Rows are points. The points of each table are mixes of a few directions, plus a little noise. How many directions does each table use, and how many do they share? Where both have some left over, give the other angles between the two spaces (their principal angles), to ten degrees, smallest first.
In the rows, zero is written as 128.

First:
[[105 166 121]
 [ 92 186 117]
 [129 127 128]
 [199  10 151]
 [108 160 122]
 [134 119 130]]
Second (4 x 3):
[[161 159  30]
 [116 115 166]
 [ 91 135 182]
 [144 103 133]]
Directions: first 1, second 2, shared 1

First (7 x 4):
[[108  37 132 124]
 [ 63 172 122  78]
 [ 98 111 161 152]
 [121 162 134 128]
 [185 146  74  93]
 [179 128 135 170]
 [143 143 138 151]]
Second (6 x 4):
[[ 65 115 125 118]
 [249 129 103 147]
 [ 74 136 152 120]
 [ 81 138 153 121]
 [127 136 140 128]
 [173 113  96 135]]
Directions: first 3, second 2, shared 1; angles 40

First (7 x 6):
[[ 66 125 142 119  89 107]
 [ 88  58 249 127 170 114]
 [128 147  97 127 109 128]
 [144 161  71 128 107 134]
 [181 148  87 135 144 146]
 [183  96 172 138 197 146]
 [105 160  79 123  80 120]]
Second (9 x 6):
[[119 213  94 154 123 100]
 [110 104 138  62 172 145]
 [131  85 140  90 165 111]
 [141 100 146 135 103 107]
 [128 205 130 166  35  72]
 [144  46 140 134 159 173]
 [148 137 112 142 160  50]
 [107 155 119 145 104 220]
 [122 108 133 124 131 176]]
Directions: first 2, second 4, shared 0; angles 40, 50

First:
[[130 126 137 158 182 168 126 191]
 [ 95 114 136  80 121 111 133 109]
 [125 143 142 127 116 113 112 103]
 [133  34 147 136 100 114 127 120]
 [176 120  92 176 116 144 145 147]
 [121 115 109  93  95 106 145  96]
 [147 126 115 157 146 151 136 162]
 [129 124 152 129  96  99 104  83]
 [ 96 249 121  95 180 145 123 141]]
Second, 9 rows:
[[ 91 128 110 113 151 113 129 117]
 [151 128 142 140 114 143 122 134]
 [123 125 156 153 145 186  72 116]
 [218 128 183 173  76 187 105 151]
 [164 130 128 127  99 109 159 144]
 [ 93 127 112 115 151 115 127 117]
 [166 133 107 109  87  65 201 154]
 [ 69 127 112 116 171 130 105 105]
 [ 77 128 101 107 160 105 131 112]]
Directions: first 4, second 2, shared 0; angles 40, 50

First, 7 rows:
[[226  94 198  61 123 168 145 110  83]
 [195  97 184 144 148 169 146  96 113]
 [131  80 141  87 151 204 114 140 117]
 [ 41 153  66 153 127 102 108 155 159]
 [129 171 118 168 106  63 142 114 140]
 [ 32 144  56 110 123 114  99 174 149]
 [141 158 133 175 116  80 144 107 137]]
Second, 7 rows:
[[183 152 128 121  98  65 169 110 123]
 [156 158 182 171 131 118  65 109  97]
 [194 159 157 150  87  91 162 147 138]
 [133 138 147 148 141 125  76 112 104]
 [110 128 155 133 103 145 181 145 150]
 [ 63  87  57  53 145 129 191  98 138]
 [ 59  73  67 120 188 223  52 175 144]]
Directions: first 3, second 4, shared 1; angles 60, 90

First (9 x 11):
[[ 86 134 127 129 109  39 209 133 180 160 137]
 [163  85 144 135 149  93 196  89 183 146 106]
 [119 131 114 135 157 167  85 153 123 112 180]
 [131 132  95 179 134 135 112 157  81 109 208]
 [148 145 175 108 113 133  62 130  88  89 118]
 [171 205  83 145  19 133 129  79  54 120  40]
 [102 157 122 100 147 155  91 141 176 122 150]
 [153 112 111 132 108 132 179  88 128 156  57]
 [ 78  51 181  91 216 166  89 182 139 137 157]]
Second:
[[126 180 131 153  67  84 126 129 162 107 134]
 [ 45  87  75 122 198 128 105 117 134 143 167]
 [158  80 144  99 178 179 138 130  84 146 108]
 [ 72 170  89 165  85  93 105 123 182 115 145]
 [205 108 198  88 156 115 166 134  72 127 132]
 [172 190 146 159  32 123 131 136 158 109  90]
 [211 102 196  86 159 131 165 135  68 132 123]
 [ 56 122  98 127 169  66 118 118 145 123 195]
 [105 115  75 155 108 235  97 130 149 150  56]]
Directions: first 6, second 3, shared 1; angles 40, 40

First, 9 rows:
[[124 127 126 127 126 132 128 135 127 128 129 131]
 [133 129 130 129 131 123 128 120 129 128 127 125]
 [150 133 137 132 140 104 128  88 135 126 124 113]
 [149 132 137 132 140 105 128  90 135 126 125 114]
 [127 128 128 128 127 129 128 130 128 128 128 129]
 [ 62 114 101 116  91 200 128 249 106 134 139 171]
 [150 133 137 132 140 104 128  89 135 126 125 114]
 [157 134 140 133 144  96 128  75 138 125 123 109]
 [100 122 117 123 113 158 128 178 119 130 132 146]]
Second, 9 rows:
[[144 133 110 114 167 114 129 123 113 136 113 119]
 [142 136 137  95 137 100 137 166 162 100 136 120]
 [106 121  97 138 128 173 121 129  77 160 111 142]
 [118 131 114  91  91 163 129 167 117 122 121 135]
 [125 128 141 126 124 117 132 152 153 112 142 130]
 [165 142 115  96 126 124 125  74 107 134  99 104]
 [124 126 118 134 129 142 124 116 108 141 120 130]
 [122 118 158 184 159  89 129 109 160 125 154 131]
 [106 117 161 173  90 132 126 116 155 121 155 140]]
Directions: first 1, second 4, shared 1

First (9 x 14):
[[126 151 107  72 125 100 213 101  48 102 102 112  36 162]
 [131  99 156 203 132 162  14 165 236 164 161 150 249  85]
 [129 116 138 156 130 142  85 143 168 140 140 136 173 111]
 [127 135 121 110 127 118 155 118 102 119 119 123  99 138]
 [128 132 123 117 128 123 144 122 112 123 124 125 111 136]
 [128 132 125 119 127 123 143 124 115 123 123 125 111 133]
 [128 135 121 109 128 117 157 118 100 119 119 122  98 139]
 [128 123 134 142 130 135 107 135 149 135 135 132 153 119]
 [129 130 127 123 128 126 133 125 122 127 126 127 122 129]]
Second (9 x 14):
[[136 103 114 148 135 117 141 152 139 161 150 153 126 151]
 [188 207 158 145  98 124  79  37 125 104 124 121 112  80]
 [135 152 106  80 124  98 210  97  52 108 109 119  36 161]
 [106 114 149 150 132 162  61 152 182 126 130 119 208  94]
 [127 109 117 137 134 123 140 148 134 145 138 141 128 143]
 [ 61  83 112  87 149 148 160 190 118 116 108 104 148 149]
 [148 123 123 149 128 119 126 130 140 150 145 147 127 134]
 [124 145 132 109 123 130 135 112 109 107 115 113 115 123]
 [131 122 134 147 128 136 103 137 153 137 137 135 154 118]]
Directions: first 1, second 3, shared 1
